Each row of a before or after table is a point. One or more steps were done to the points. Then noise was added and the rows were shuffled. The steps act on how far a point lies along the listed directions, d1 being the first. What was done? A step turns or swaps two directions, mirrors them in a line or flattens them onto one, adds a multiple of one to another, or multiplies one. Angles are multiples of 10 degrees, from the lower direction toward the higher: turns from -170 to 170, lines from 10 to 170 but not 90. Use the fewest steps. Two steps may share a direction if one is a turn and the other turns, adds or multiplies; they go together, in the order done. Otherwise the lowest direction goes first.
In the rows, 128 means zero.

Directions:
(1): [ 84 114]
(2): [142  84]
Before (13 x 2)
[[120 154]
 [116  93]
 [131 169]
 [120 151]
 [149 105]
 [112  87]
 [108 153]
 [ 42 138]
 [ 89  97]
 [ 95  78]
 [149  77]
 [117 115]
 [115  79]]
After (13 x 2)
[[ 95 152]
 [164  94]
 [104 133]
 [ 97 123]
 [159 136]
 [156  95]
 [100 133]
 [134 113]
 [ 76  60]
 [182 122]
 [154  72]
 [151 100]
 [134  80]]
Steps: turn d1 and d2 by 60 degrees

Directions:
(1): [126 171 162 179 110 106]
(2): [143 182 133  78 146 107]
(3): [118 166  81 132  95 168]
(4): [ 57 138 125 130 163 126]
(5): [116 130 183 104 111 177]
Before (11 x 6)
[[146 131 165  96 161  53]
 [167 140 115 103 169  76]
 [146  64  92 125 124 147]
 [103 108 109 118 119 178]
 [131 125 135  82 191  74]
 [113  76 117 217  91 169]
 [133  81 147 175 114 140]
 [149 114 139 128  93 153]
 [112 154 128  79 174  79]
 [118 116 124 150 123 130]
 [139 156 112 173 102 100]]
After (11 x 6)
[[170  94 208  90 180  85]
 [163  70 132 133 107 135]
 [157 113 145  93 164  88]
 [105 155  65 183 122 110]
 [102 149 180 114 139 125]
 [ 79 108 143 116 177 104]
 [132 133  39 153 109 106]
 [138 122 143 124 131 109]
 [129 121 138  84 148 131]
 [106 156  78 192  92 125]
 [113 114  62 166 127 138]]
Steps: turn d1 and d4 by -100 degrees; turn d3 and d5 by 70 degrees; turn d2 and d3 by 110 degrees

Directions:
(1): [100 102 102 107  73  97 108  94 159  76 133]
(2): [123 127  54 131 184 105 142 131 145 127 174]
(3): [123 187  82 142 108 146  69 151  98 117 116]
Before (13 x 11)
[[ 89 113  88 108  99 111 102 102 133  98 127]
 [104  87 154  78  37 114 109  74 154  71 118]
 [139 131 127 137 174 130 127 149 109 163 170]
 [154 130 124 132 178 117 141 118 127 155 171]
 [130 185 155 140 109 180  86 140  62 140  83]
 [137 165 137 158  83 163  97 134 108 122 105]
 [128  90 187 126 139 104 148 118 145 142 119]
 [110 175 163 129  84 133  98 124 106 103 116]
 [142 178 159 140  91 164  90 136  63 136  79]
 [120  92 159 116  79 123 114 101 156  95 132]
 [ 99 132  51 127  96 113  83 112 154  63 149]
 [103 114  42 125 121  99 126 119 154 116 190]
 [123  60  92 123 173  81 196 118 182 104 191]]
After (13 x 11)
[[129  84 163 133  90 125 158  92 157 112 132]
 [117 157 113 142 110 111  66 137 114 117 110]
 [124  87  74 133 196 109 170 116 171 117 180]
 [ 99 113  36  93 101  93 101  90 161  69 166]
 [142 138 172 136 141 148 112 151  95 167 138]
 [114 120  79 127 104 113  93 120 152  87 153]
 [ 98 119 162 111 108  98 148  96 153  90 147]
 [159 169 150 137 147 146 115 135  97 156 138]
 [124  79 192 102  79 113 159  76 129 100 100]
 [102 102  80 109 164 102 138 111 138 123 155]
 [130 130  77 144 189 121 158 151 132 169 192]
 [142 194  44 172 184 147 106 193  93 138 157]
 [118  75 207  99  90 128 158  79 131 116 104]]
Steps: turn d1 and d2 by 60 degrees; multiply d3 by -1

Directions:
(1): [137 190 160 147  90 125 121 160 115 123 174 186 140 104 117 131 111  60]
(2): [128 160  96 143 168 149 122  88 151 116  97 220 131 132 128  89 165 148]
(3): [133 159 106  97 114 210 102 164 118 164  79 126 158 147 151 176 129 122]
(4): [ 76 113 159 161 110 181 122 110 127 107 129 147  99  78  90 172  97 177]
Before (11 x 18)
[[159  99  92 113 154  79 147 116 149 129 143 110 127 171 133  85 150 125]
 [191  96 106 129 227  32 154  82 153 116 122 133 117 138 133  35 195 157]
 [126 188 133 152 120 170 119 134 110 133 125 192 128 104 119 126 144 100]
 [146 154 115 127 106 124 119 168 118 142 152 182 150 122 114 146  96  72]
 [105 155 168 166 104 136 124 143 114  96 178 172 113  92 119 124 108  97]
 [124 198 137 125  92 167 113 161 104 153 153 184 141 111 133 147 123  93]
 [121 215 133 160 118 138 117 123 141 105 143 246 152 109 116  94 124  97]
 [156 144  92 111 125 123 105 143 131 161 105 132 134 139 150 125 137 132]
 [ 94 174 164 157  80 206 100 151 125 112 111 194 131  95  96 202  98 135]
 [140 123  96 129 187  46 150 101 150 119 137 147 131 177 171  47 161 140]
 [162 178  95 124 148 108 129  89 154 105 132 220 153 117 129  46 208  66]]
After (11 x 18)
[[139 107  83 104 182  77 141 118 143 141 109  99 140 191 185  77 157 153]
 [119 177 157 150  94 107 133 138 109 127 193 184 120  96 116 114 116  91]
 [157 156 102 115 110 113 103 152 128 161 122 144 135 132 148 125 129 115]
 [141 128 124 140 117  79 138 142 124 125 177 180 133 113 105 118  96  80]
 [115 157 153 170 123  73 140 107 142  87 174 184 124 102 102  78 114 114]
 [101 116 164 173 125 101 138 111 124  83 183 149  94  94 115 101 115 130]
 [159 132 104 114 144  74 141  93 149 104 146 147 140 115 128  57 193  80]
 [124 165 152 164 117 121 131 124 110 120 159 171 113  92 106 111 135  99]
 [ 91 166 190 180  78 151 118 137 129  87 155 199 114  75  76 176  90 122]
 [190  80  89  92 223  91 139 107 143 148  76  73 132 162 154  86 189 178]
 [161  99  78  99 155 112 137 129 145 145 118  95 136 182 143 104 149 133]]
Steps: turn d1 and d3 by -50 degrees; multiply d2 by 0.4

Directions:
(1): [133 188 197  99 150 164 112 120  81 108 107 164 109 134 121 174 147 108
 113  59 131 184 138 138 107  82 146 127 102 138 111  73]
(2): [188 107 152 108 141 195 118  84 151 135 137  96 146 146 127 105 149 121
  98  81  43  84  99 105 134 134 173 113 127  99 104 170]
Before (14 x 32)
[[140 121 141 132 116 152 129 116 136 156 138 123 144 144 124 117 117 137
  107 128 138 102 123 146 145 141 146 143 136 115 146 158]
 [161  76  84 112 131 149 144 105 170 139 146 103 153 147 146  96 117 143
  116 178  74  53 110 110 145 176 120 113 129 101 116 209]
 [ 82 156 127 140 123  68 133 186 113 130  95 198 100 117 134 168 122 122
  165 175 220 182 138 143 140 118  81 143 130 159 153  68]
 [ 60  99  62 180 102  52 142 180 136 153 127 152 142 127 140 131 101 140
  158 224 201 146 156 141 154 151  68 141 113 141 156 125]
 [106 154 132 134 129  97 136 145 123 111 116 163 119 128 135 136 112 123
  140 141 176 156 137 137 121 125 114 133 133 141 143 106]
 [155 109 127 122 141 127 102 126 163 106 115 124 132 123 122 119 151 138
  124 126 139 102 127 107 139 127 129 143 107 137 109 155]
 [184 192 210  70 134 207  86 103  91 103  97 174 104 149 123 200 151 102
   86   7  90 172 146 135 102  76 167 128  86 118 110  82]
 [111 124 154 111 134 130 121 129 101 134 113 120 135 117 130 155 129 123
  133 136 143 136 144 126 133 120 121 144 119 110 139 123]
 [167  79 117 135 124 169 128  94 175 162 154  88 136 154 146  84 147 129
  102 151  77  78 111 107 133 162 143 133 154 127 131 177]
 [ 98 107  82 168 121  80 152 156 118 161 138 123 145 109 129 108 110 132
  142 169 156 104 132 124 116 154  93 151 139 133 139 131]
 [121 234 224  81 159 142 109 143  63  90 116 206  98 115 140 194 147  95
  132  45 159 220 148 157 114  45 119 118  91 144 113  56]
 [ 59 154 100 165 121  73 149 166  96 127 135 161 119 118 116 138 102 128
  164 178 199 181 159 149 108 129  74 150 149 153 161 101]
 [ 98 137 115 150 120 103 125 157  95 119 108 156 112  98 126 134 120 117
  146 165 184 149 146 151 115 115 117 138 114 142 147  89]
 [ 86  98  22 162  84  54 152 154 158 136 128  99 126 117 118 106  82 148
  159 232 163 114 127 125 160 178  91 145 157 132 171 142]]
After (14 x 32)
[[173 146 197 103 153 221 104  89 112 138 113 146 145 168 128 152 164 102
   83  46  54 145 119 115 135  98 171 115  75 104  88 119]
 [115 146 150 134 118 133 130 133 113 147 131 146 133 138 122 138 113 135
  118 130 174 136 139 162 137 126 130 149 129 129 152 126]
 [124 104 140 113 135 136 123 118 117 138 120 103 144 121 132 134 127 128
  131 142 120 110 133 118 140 134 129 141 124  99 135 147]
 [ 88 164 149 134 128 109 124 147  99 134 121 166  93 134 142 159 135 120
  129 150 195 191 160 149 104 112 101 150 133 177 148  67]
 [173 106 139 127 135 183 113 103 127 129 121 112 135 120 125 102 141 111
  108 111  80  88 111 121 125 124 169 122 115 107 118 142]
 [178 133 165 116 152 214 123  79 125 133 146 111 148 157 110 107 147 107
  102  69  32 112 106 109 113 127 166 122 139 101 109 166]
 [148 156 171 122 154 164 126 117  81 143 120 139 138 130 121 140 144 104
  105  65 100 133 120 120  98 111 143 140 112 123 102 101]
 [165  53  61 139 112 110 144 120 210 152 183  77 170 121 157  50 112 143
  141 185  70  27  92 109 176 177 112 108 160  89 136 243]
 [160 202 188  80 144 200 105  91  86 101  94 138 105 149 102 176 144  98
   95  42  77 183 116 125 122  89 176 124 104 120 110  74]
 [ 94 186 148  94 145 117 135 147  75 104 109 194 101 134 137 187 118 123
  134 138 183 188 162 154 108 103  90 129  95 152 123  77]
 [134 130 131 122 140 110 101 138 147  99 110 142 121 117 121 138 145 135
  131 130 172 128 141 116 132 116 116 149 104 150 116 131]
 [163 126 141 119 138 154 125 104 151 120 126 126 139 144 135 106 128 120
  113 108  94 105 108 112 129 139 153 120 132 112 123 157]
 [205  98 164 105 144 201 116  93 169 150 120 123 141 152 133 110 162 112
  107  90  42  79  75  93 155 142 171 111 134  96 109 168]
 [127  50  11 161  69  66 135 156 199 149 146 100 144 124 143  96  85 160
  149 221 143  56 140 122 149 193  87 143 154 114 170 195]]
Steps: turn d1 and d2 by 170 degrees
